Rows are points. Each copy is the shape, with its points in the same order, turned, moved and blurred by noise. Some copies are also mirrored. Which?
In the rows, zero is written as 128.

Shape, 8 rows:
[[ 64 130 196]
 [132 138 183]
 [ 85 137 100]
 [171 113 185]
 [ 99 124 119]
 [121  56 122]
 [161  82 113]
 [142 115 108]]
Copy 1, 8 rows:
[[ 82  83  67]
 [149  88  89]
 [ 93 152 138]
 [175  70 111]
 [107 131 141]
 [107  72 182]
 [152  97 181]
 [143 127 155]]
Copy 1 is: mirrored
Copy 2, 8 rows:
[[ 38  71 136]
 [106  81 164]
 [ 93 134  82]
 [122 100 197]
 [ 87 135 111]
 [ 77 180 165]
 [126 172 163]
 [128 150 130]]
Copy 2 is: mirrored
Copy 3 (8 x 3):
[[169 217 169]
 [144 151 183]
 [100 176 104]
 [167 103 180]
 [118 163 113]
 [169 125  87]
 [141  93 111]
 [116 122 114]]
Copy 3 is: mirrored
Copy 4:
[[ 90  88  75]
 [147 126  86]
 [ 83 147 156]
 [191 121  99]
 [103 133 147]
 [147  84 180]
 [174 129 177]
 [146 146 162]]
Copy 4 is: mirrored

Shape, 12 rows:
[[174 146 138 138 102 101]
 [129 165 128  61 138 132]
 [ 64 162  76 163 135 188]
 [125 161 130 150 187 175]
 [ 63 110 171 100  84 146]
 [165  84 129 103 134 184]
 [156 129 129 107 146 117]
 [ 93  74 165 178  72 121]
 [162 167 139  91  90 136]
 [149  72 106 178 147 124]
 [110 123 134  63  83 125]
 [155  89 155 119  84 111]]
Copy 1, 12 rows:
[[139 133 146 171 128  97]
 [157 173 137  83 141 123]
 [ 82 184  56 132 114 201]
 [ 91 188 120 143 184 176]
 [103 112 154  83  77 177]
 [161 100 134 127 173 180]
 [137 133 136 130 163 114]
 [ 71  65 150 155  80 159]
 [175 158 151 139 114 128]
 [ 86  85 100 174 172 141]
 [157 120 138  81  98 131]
 [140  77 160 145 120 124]]
Copy 1 is: only turned
Copy 2, 12 rows:
[[150 106 123  83  96  98]
 [176 175  71  82  90 152]
 [ 93 155  95 195  94 178]
 [158 182 134 163 139 149]
 [ 96 152 118  65  86 213]
 [185 100 114 108 153 188]
 [166 137  98  84 131 129]
 [ 60  84 160  66 118 181]
 [181 119 109  84  65 137]
 [113  96 123 118 182 130]
 [140 133  74  48  72 183]
 [141  87 123  51 115 153]]
Copy 2 is: only turned
Copy 3, 12 rows:
[[104 154 143 164 102 103]
 [120 124 197 129 148 149]
 [ 95 135 129  67 115 228]
 [162 140 122 130 146 181]
 [120 107 173  39  72 123]
 [128  51 135 152 104 142]
 [118 117 148 148 138 110]
 [102 118  93  62  49  92]
 [106 133 191 152  93 132]
 [ 96  96  60 133 121 118]
 [ 97  97 205 101 102 110]
 [ 98  94 148 132  72  80]]
Copy 3 is: mirrored
Copy 4:
[[145 123 182 106 143  86]
 [157 131 119  73 103 149]
 [106 171 106 193 126 172]
 [126 112 149 138 159 195]
 [ 92 101 121 137  46 112]
 [193  66 151 153  99 148]
 [155  96 138  96 138 122]
 [ 80  86 159 184  89  61]
 [164 148 171  86  94 117]
 [150  71 138 184 170  98]
 [147 117 110  97  60 103]
 [148  78 168 121  92  71]]
Copy 4 is: only turned

Shape, 14 rows:
[[170 168  52 106  99 114 101 138]
 [130 165 123  72 115  53 137 141]
 [163 157  73 117 120 146 129  96]
 [174 172 142 105 158 150 133 132]
 [132 126 147 145 249 134 120 130]
 [171 159 124 135  95 137 142 141]
 [141 139 129 129 151 154 136 106]
 [170 105 148 113 104 125  22 138]
 [109  98 125 127 114 143 131 101]
 [168  98 124 113 154 131 132 148]
 [172  61 143 147 106 155 123 100]
 [117 174 144 128 141 130 138 136]
 [ 65 172 132 103 137 151 140 130]
 [160 108 134 124 143  62 151 133]]
Copy 1, 14 rows:
[[176 185  93 100 112  82 137 103]
 [ 90 171 133  76  93  87 152 145]
 [167 175 114 124 119 141 162  89]
 [150 171 181 120 157 128 160 123]
 [ 89  97 189 154 196 120 161  84]
 [180 161 139 130 114 119 154 156]
 [137 144 147 144 140 156 154 114]
 [181  98 137  58 144 124  70 133]
 [123 123 113 141 110 177 127 131]
 [131 128 124 126 174 124 154 146]
 [174  82 106 122 142 182 144 155]
 [117 155 179 142 112 124 136 133]
 [ 87 184 164 158 105 146 100 119]
 [103 109 119 101 125 104 184 154]]
Copy 1 is: only turned
Copy 2, 14 rows:
[[ 95 141  99 111 180  80  92  74]
 [119 139 111  57 119 110  59 132]
 [115 146  98 131 159 128 111  57]
 [109 163 123 103 165 169 140 105]
 [ 95 142 149 187 134 207 104 174]
 [148 177 114 113 155 111 138  92]
 [122 137 127 147 132 170 128  97]
 [148  67 170 117 202  86 143 125]
 [144 115 128 159  92 120 125  91]
 [108 130 102 140 139 129 141 156]
 [181  96 101 160 121 116 169 109]
 [124 178 155 124 124 151  96 107]
 [ 94 161 185 126  81 140  88  83]
 [151 135  79 124 131 122  85 167]]
Copy 2 is: mirrored
Copy 3:
[[206 142 118 119 153 107 117 142]
 [116 139 131 151 181  76 107 138]
 [196 170 119 124 106 110 131 103]
 [145 191 126 137 136 123 176 106]
 [127 165 121 197 164 173 176  30]
 [158 139 151 130 110 119 164 149]
 [141 153 131 154 105 133 156  78]
 [201 101 211  96 173 148 148  76]
 [132 105 133 125  93 133 123  69]
 [158 112 121 147 149 128 178  85]
 [165  81 173 119  72 110 181  57]
 [124 170 143 158 138 144 132 114]
 [ 91 159 110 123 126 165  95 106]
 [130  99 145 181 142  83 159 100]]
Copy 3 is: only turned
Copy 4, 14 rows:
[[116 132  62  99  73 129  87 161]
 [147 180 123 152  76 107 139 168]
 [125 112  79  93 107 107  95 114]
 [150 137 153  99 129 126  76 127]
 [134  93 178 155 193  75  60 163]
 [151 116 113 114 100 165 108 121]
 [128 103 134 116 147 112 106 113]
 [ 73  76 171  85  71 147 118 193]
 [106  90 119 125 143 116 161 124]
 [155  94 135 105 144 121 117 175]
 [136  32 139  91 127 135 158 134]
 [123 145 141 152 135 136 103 121]
 [ 87 172 128 150 164 126 129 110]
 [180 103 133 158 104 102 136 174]]
Copy 4 is: only turned

Shape, 14 rows:
[[ 81 179 146 104 126 122  94  55 186]
 [105  99  58  95 131 192 107 125  88]
 [161 160 104 175 129 194 128 147 184]
 [164 180  65 175 100 124  86 127 113]
 [ 86 146 171  91 141 111 161 168  95]
 [ 73 166 112 145  98 132  86 154 166]
 [188 179  89  97  84 116 136 149  90]
 [186  84  54 138 128 159 112 109 114]
 [151 138 148 106 148 171 130  89  98]
 [100  83 160 115  79 126 128  51 106]
 [144 156 135 117 176  81 182 140 122]
 [109 110 151 145 130 117  95  78 183]
 [112 131 140  78 167 132  74 143  85]
 [104  81 123 117  69 137 106  61 191]]
Copy 1:
[[ 44 118 135 206 174 113 118 148 101]
 [132  82  84 128 153 220 132  81 137]
 [148  97 180 165 151 179 200 175 160]
 [155 182 104 147 180 180 174 172 147]
 [ 70 110 120  74  85 122 125 135 126]
 [ 61 136 111 173 119 182 172 179 121]
 [145 195 116 110 140 145 149 117 188]
 [214 120 125 159 154 194 128 108 131]
 [126 102 160 110 180 138 105 114 131]
 [ 98 149 151 137 141 150 108  79  39]
 [142 117 116 111 104  67 141 154 140]
 [109 120 159 196 128 142 118 162  69]
 [ 97 107  96 104 133 169  61 151 137]
 [100 139 163 224 132 173 126  82  65]]
Copy 1 is: only turned
Copy 2, 14 rows:
[[123 129  83 220 114 180 145 131  91]
 [135  93 116  82 179 179  69 106 131]
 [111 153 220 145 129 180 127 132 147]
 [107 207 155 135 191 128 122 106 131]
 [133 101 109 103 120 115 128 217  78]
 [ 75 136 145 179 171 159 104 158  81]
 [118 205 131  79 118 104 100 123 101]
 [120 137 148  91 156 138 101  80 195]
 [193 125 128 125 118 141 124 132 132]
 [146  63  93 163 127  89 137  87 108]
 [118 148 114  95 110 123 181 201 136]
 [109 100 118 207 124 137 140 131 151]
 [164 127  81 130 154 137  73 188 133]
 [ 83  72 115 193 109 133 115  67 129]]
Copy 2 is: mirrored
Copy 3:
[[118 106 174 104 202  75 126  40 100]
 [ 67 191  94 133 152 159 113 133  84]
 [129  96 168 157 194 175 174 159 120]
 [156 188 176 189 148 135 167 124 130]
 [114 106 116  79  76  74 141 134 110]
 [ 92 142 181 121 175  84 160 127 153]
 [191 185 163 120  95 148 135 130 110]
 [138 169  92 185 165 185 109 126 120]
 [118 105 129 141 115 145 110  91  66]
 [ 87 121 108 120 117 134  99  18 148]
 [186  95  91 117 110  86 157 129 100]
 [112  84 137 148 184 100 115  69 149]
 [103 142 131 140 114  73  75 140  80]
 [ 94 120 130 111 199 145 101  43 176]]
Copy 3 is: only turned

Shape:
[[126 203 113  39 118 176 152 144 104 101 140 170]
 [165 229 129 131 124 109 155  73  82 163 120 201]
 [138 188  88 123  62 109  94 130  75 176 106 165]
 [154 193  78  78 104  93 154 170 105 105 181 106]
 [141 151  98 159  73 108 138 214 129 146 149 117]
 [160 159 139  78  82 133 152 148 158 215 121 151]
 [219 131 152 144  69 177  95 166 105 101 129 132]
 [124 149 139  29 112 111 157  78  94 117 110 104]
 [136  96 147 134  77 133 162 111 118  95 108 124]
 [128 131  86 116 130 125 120 100 101 159 203 151]
 [ 90 124 176 152 135 179 135 199 151 140 138 117]
 [146  84  82 114 115 104 112 111 190 192 124 229]
 [130 151 124  81 132 144  87 166 123  97 124 115]
 [136 135 175  80 122 124 171 147 106 116 156 175]
 [105 167 188 108 182 129 162 132 127 120 110 166]
 [100 167 138 108  96 117  91 113 146 135 154  88]
 [144 121  96 106 120  83 162 185 145 160  92 109]
 [145 100 125  86 157 208 135 121 149 137 118  97]]
Copy 1:
[[140 158  44 106  80 127  72 116 138  91 159 188]
 [ 88 173  40 157 134 120 119  40 112 140  93 130]
 [ 91 107  54 134  99  70 110 111 100 145 131  94]
 [134 180  46 115  96  96 166 148 168 114 190 131]
 [129 139 102 159  96 116 133 161 129 166 207  67]
 [145 165 128 128  47  88  96  91 137 183 133 126]
 [231 142  69 124 141 125  97 141  76 149 164  72]
 [147 154 117  67 102  88 149  88 137  74 113 179]
 [178 128 145 129 128 125 143  94  86  89 162 106]
 [127 121  87 112 151  99 111  62 192 134 173 108]
 [150 156 170 135 133 169  56 173 138 139 184 114]
 [153  79 141 220  95  80  95  51 181 154 117 113]
 [165 132  91 105 131 108  98 180 159  97 142 137]
 [164 179 119 142 134 105 105  98 117 122 176 179]
 [116 183 143 156 151 154  89 121 133 109 117 186]
 [124 167 123  89 127  83 100 126 166  92 139  75]
 [135 129 154 149  74 110 175 159 153 145 140 129]
 [203 110 142  74 104 177  97 116 166 119 133 145]]
Copy 1 is: only turned
Copy 2, 18 rows:
[[160 155 140  63  26  71 127 149 161 108 105 155]
 [163 154 165  61 104  74 131  74 160 173  14 121]
 [127  92 153 105  63  70  91  59 105 120  48 110]
 [185 136 137 106  52  42 131  98 157 100 161  80]
 [161  83 109 187  70  68  93  73 157 141 145 102]
 [162  92 162  93  83  84  25 120 182 169 101 131]
 [212 101 130 159  72 179 117 105 150 107  86 136]
 [127 114 196  43 101  90 135 148 139 102 133 120]
 [141  72 138 119 118 130 157 108 162 129 133 166]
 [139 148  90  64 102 118  93  67 121 145 130 114]
 [ 98 145 111 190  80 131  91 137 185 162 150 158]
 [162  98 101  84 156  63  26  73 121 160  97 215]
 [141 151 147 139  80 100 105 126 117  73 130 145]
 [163 144 169  96  68 108 133 117 155 170 154 175]
 [108 190 164 124 112  87 146 143 180 172 109 172]
 [ 96 141 153 114 109 116  78  83 171  89 138 111]
 [154  86 133 156 128  47  85 137 131 152 140 122]
 [139 131  98 111 119 144  82 193 146 116 131 145]]
Copy 2 is: only turned
Copy 3:
[[100 162  86 125 174 219 187 138 103  61 127 104]
 [111 176 108 157 197 172 216  94 152 153  45 138]
 [102 117  83  76 164 148 167  64 151 128  53 128]
 [138 156  87  75 181 118 212 129 146  73 159  86]
 [ 83  96 143  80 129  87 185 101 164  86 147 121]
 [ 89 128 100  93 120 152 174 192 154 116  70 151]
 [149 108 195  91 112 147 182  92  82  82  93 152]
 [151 169  51 139 176 136 129 159  76 113 100  99]
 [135 123 121 174 108 105 134 111  95 109 125 138]
 [137 126  88 111 158 155 195 112 143 191 160 107]
 [ 34 107 186 132 120 134 132 151 108 117 176 128]
 [142  94  87 131 109 180 132 125 209 168 122 209]
 [119 136 143  80 165 169 119 124 105  90 151 105]
 [ 99 162 113 138 156 148 186 145  85 111 156 174]
 [ 72 172 143 177 202 164 140 153 106 123 136 153]
 [113 171 131  84 134 128 120 126 135 144 128  73]
 [110  88 112 117 169  84 131 165 172  80 125 147]
 [143  81 146 146 136 187 119 188  99 125 139  93]]
Copy 3 is: mirrored

Shape, 17 rows:
[[148 137 136 179 166 184 150 117 110  85 139 128]
 [ 88 183 104 150  93 112 170 158 151  69  82 119]
 [136 171 121 123  58  33 105  89 123 110 130  45]
 [157 104 128 128 135 125  65 185 130 123 102 128]
 [111 131 174 135 124 124 102 106 157  67  65 181]
 [129 151 146  99  80 177 128 130 132 116 136 102]
 [ 25 125  83 151 176 108 100 135  68 119 144  63]
 [152 161 137  90 173 143 142 181 198 121 154 132]
 [109 100 123 144 158 136 158 138 142  93 146 155]
 [125 147 114 184 130 159 110 135  98 198  77 118]
 [158 135 139  94 188 121 136 144 159 144  99 114]
 [141 138 122 104 108  87 157 206  95 103 128  79]
 [ 96 103 122 200 109 133 126 113 100  96 173 218]
 [ 96 133  79 136 119 161 116 140  64 177 140  82]
 [127 172  59 113 137 122  89 166  97 152 114 144]
 [128 145 182 183 107 152  91 117  78 140 155 149]
 [141 142 144 179  61 146 209 162 174  40 157  87]]
Copy 1, 17 rows:
[[ 76 155 141 140 116 156 124 102 178 126 100 149]
 [119 136 146 124 127 178 170 150  67 160  74  84]
 [161 114 153 174 122  87  79  97  28 117  52  52]
 [ 91 173  93 160 115 139 103 163  90  66 156 104]
 [119 142 118 153 128 106 154 222 151 119  87 113]
 [132 124 150  94 100 153  82 135 132 106 115  74]
 [ 98 126 196 159 241 149 121  89  74  68 129 116]
 [ 55  87 105  95  61 128 150 128 105 101 160 112]
 [111 113  98 135 143 159 150 124 132 113 123 156]
 [102 195 162 164 150 130  79 127 127 167 184 100]
 [ 68 136  98 107 112  81 136 121 103 113 158 101]
 [140 171 118 113 108 161 138  86  41  82 115  92]
 [153 124 136 197 143 185 108 156 156 121 106 203]
 [113 159 177 117 173 159  49  86  88 109 164 110]
 [ 84 159 161 123 130 144  88 156  40 119 158 142]
 [149 160 186 187 104 134  88 126 166  94 134 132]
 [134 110 105 141  77 220 158  84 132 144  44  70]]
Copy 1 is: only turned
Copy 2 (17 x 12):
[[153 106 116 177 122 147 105 121 101 125 188 149]
 [164 201 154 111  85 150 127 183 123  88 147 117]
 [171 159 133 137 161 145 117 184 116 122  48  21]
 [ 90 114 143 114 111 152  74 132 124 170  99 137]
 [175 113 202 122  68 131 103 122 188 120 141 121]
 [115 141 150 185 142 202 138 131 151 112 114 116]
 [186 144  27 127 136 131 128 194 134 149  77 181]
 [ 72  89 163 110 115 179 159 195 117 143 171 131]
 [116 108 116 144 104 105 125 155 144 107 163 148]
 [144 172 102 136 113 156 141  73 103 191 120 140]
 [105  77 122  94  93 173 149 138 109 149 137 106]
 [ 97 154 117 100 148 162 111 163  80  80  83 122]
 [151 145 142 165 156  44 103 117 179 133 174 170]
 [132 175  45 148 164 171 139 122 122 156  97 146]
 [119 172  96  65 151 170 108 142 141 175 142 127]
 [166 122 157 174 185 125 121  88 132 159 113 157]
 [122 172 178 226 102 140 121 191  81  48 156 111]]
Copy 2 is: only turned
Copy 3:
[[212 122 148 139  87 160  82 116 151 121 104  98]
 [164 186 128  76 104  85  95 100 118 166 100 188]
 [134 183 148  71  47 151 148 170  55 203 163 150]
 [ 91 104 130 116 101 189  63 129  97 107 142 150]
 [159 120 112  55 177 154  95 149 120 143  93 134]
 [142 165 100 112  74 163 120  93  78 116  96  99]
 [143 127 186 203  80  56  85 185  47 136 117 129]
 [147 124  39 116  54 121  84 123 151  91 143 137]
 [135 111 113 141  94 119  96 135 172 135  84 117]
 [136 109 144 152 125 148  63  63  82 170 162 112]
 [149 131  47 137 104 156  68 134 121 133 163 135]
 [ 98 202 131 147  58 148  91 136 112 116 137 176]
 [130  73 183 122 126 111 161 115 177 132  67  97]
 [126 128 152 193  72 120  99  90  45 153 135 103]
 [119  96 119 163  97 124 108  83  73 132 156 173]
 [155 108 187 113 117 171 138 107 106  99 142  66]
 [164 214 154  69  17 146 100  99 182 143  70 123]]
Copy 3 is: only turned
Copy 4:
[[131 154  95 106 136 136 138  74 188 175  91  94]
 [171 173 147  75 104 177 129 159 107 152 114 127]
 [113  73 173  75 187 159 172 195  69 149 121  76]
 [150 148  63 140 215 139 115 127 114  93 116 102]
 [172 157  80  49 130 106 126 139 164  84 150  99]
 [159 125 102 105 152 143 207  91 116 142 154 128]
 [ 83  69  73 126 119 246  78 117 113 154 123  89]
 [129 207 123 178 178 129 135 112 146 138 182 120]
 [129 134  99 130 132 131 109 113 182 149 131 144]
 [147 122  96 128 124 120 112  59  72 121  79  56]
 [146 156 117 175 163 117 118 120 140 137 161  66]
 [180 121 149 164 187 200 149 146 115 131 105 133]
 [ 79 113  86  74 110 123 111  85 175 104  63 169]
 [119  80  77 164 124 180 150  77  75 146  93  98]
 [109 159  87 178 124 162 133 132  84  84  88  97]
 [113 106 111  80 163 133 152  42 146  97  94  92]
 [178 161 169  68 174 158 168 106 157 224 111 187]]
Copy 4 is: mirrored

Shape, 15 rows:
[[116 153 116 120 120  96  92  78 181 140 153 128]
 [122 159 128 118 100 146  57 158 178 153 134  77]
 [ 90 137 115  75 131  96 124 117 147 162 135  65]
 [ 67  77 118 186 113 105 175 171 142 114  88 188]
 [104 133 192 171 146 107  83 160  83 149 148 119]
 [135 164 122  86 160 164 122 109 174 146 174  92]
 [ 73  88  83 146 111 116 123 142  92  65  67 205]
 [ 41 138 113 144  89 129 161 161 105 104 108 215]
 [156 193 140  88  97 104 119  99 188 146 149  76]
 [135 191  98 124 167 101 111 140 171 142 128  98]
 [120 140 156 158 124 117 111 166  70 190  81 159]
 [139 116 125 175 113 130  76 159  83 220 151 136]
 [142 153 112  86 120  84  97 168 155 143 179 119]
 [173 137 150  69 129 123 102 124 184 145 141 103]
 [154 155 110 127 104 122 133 123 133 120 156  71]]
Copy 1, 15 rows:
[[129 152  96 124 141  78 145 109  88  50 131 117]
 [120  83 113 173 126  37 148 118 147 102 123  99]
 [ 88 128 125 134 109  90 161 187  84  93 150 107]
 [176 192 133 140 136 193 111 163 201 101  75 113]
 [134 140 130 207 157 149 143  93 102 106 114  28]
 [ 85 102  84 129 161  88 197 121 115 109 158 135]
 [189 149 171 146 178 198  75 147 164  54 106 153]
 [196 179 145 129 176 171  73 148 187 113 158 114]
 [144 104  78 118 128  47 169 125  67 101 136 110]
 [119 127  86 160 178  62 162 159  98  99  98 130]
 [128 139 146 174 172 152  68 119 108 153  85  66]
 [100 164 184 182 147 107 117  69 107 149  92  68]
 [140 123 152 121 169  48 177 142 107  93 124  90]
 [113  71 106  99 146  73 177 118  99 100 105 101]
 [158 109 119 169 122  87 177 126  87 126 125 138]]
Copy 1 is: only turned
Copy 2, 15 rows:
[[175 130 171 145 157 126  91 170 179 109 124 171]
 [119 119 148 147 144 152  78 161 218 194 119 143]
 [154 151 149 137 154 173  81 123 182 120  60 141]
 [132 209  57 118 152 165  97 139 118  82 212 115]
 [117  92 126 146 204 160 138 159 131 143 140  76]
 [158 113 191 164 106 200 110 132 170 138 105 174]
 [158 154  35  81 108 113 115 133 152  61 192 115]
 [160 169  40 159 121 159 116 160 169  54 191  97]
 [178 157 189 173 133 141 116 187 185 162  72 174]
 [178 120 130 145 161 180 112 147 165 161 110 198]
 [158 123  71 176 173 128 116 116 120 162 158  79]
 [ 93  91 104 206 185 118  85 119 122 154 143 120]
 [128 133 136 167 173 153 155 130 199 128  99 184]
 [153 157 206 153 132 140 131 125 184 170 109 161]
 [122 138 143 145 118 153 117 184 146 137  81 175]]
Copy 2 is: only turned
Copy 3 (15 x 12):
[[134 117 112 105 168 153  72 150 128 180 124 102]
 [117  84  94 165 134 135  50 136 181 175 179 121]
 [152  89 134 141 159 159  77 126 160 105 153  75]
 [145  81 125 187  98  91 138 215  42 124  86 121]
 [113  61  82  96  86  63  87 166 144  96 127 113]
 [132 104 104 119 181 175 124 123 179 148 160 140]
 [100  67 199 180  93  87 114 174  58 148  64 140]
 [ 87  46 157 177 121  85 155 177  73 142  81  84]
 [ 99 149  94 125 185 178  69 110 147 143 178  83]
 [134 112  99 154 195 114  67 102 150 124 137 146]
 [108 115 110 156  81  27 115 148 159 104 100  92]
 [166 109 104 105  70  43 108 140 168 153 150  98]
 [120  99 135 116 171 105  78 145 133 137 210 106]
 [ 95 146 124 131 161 163  87 155 178 128 182 140]
 [131 114 107 130 125 152  95  97 120 136 176 112]]
Copy 3 is: only turned
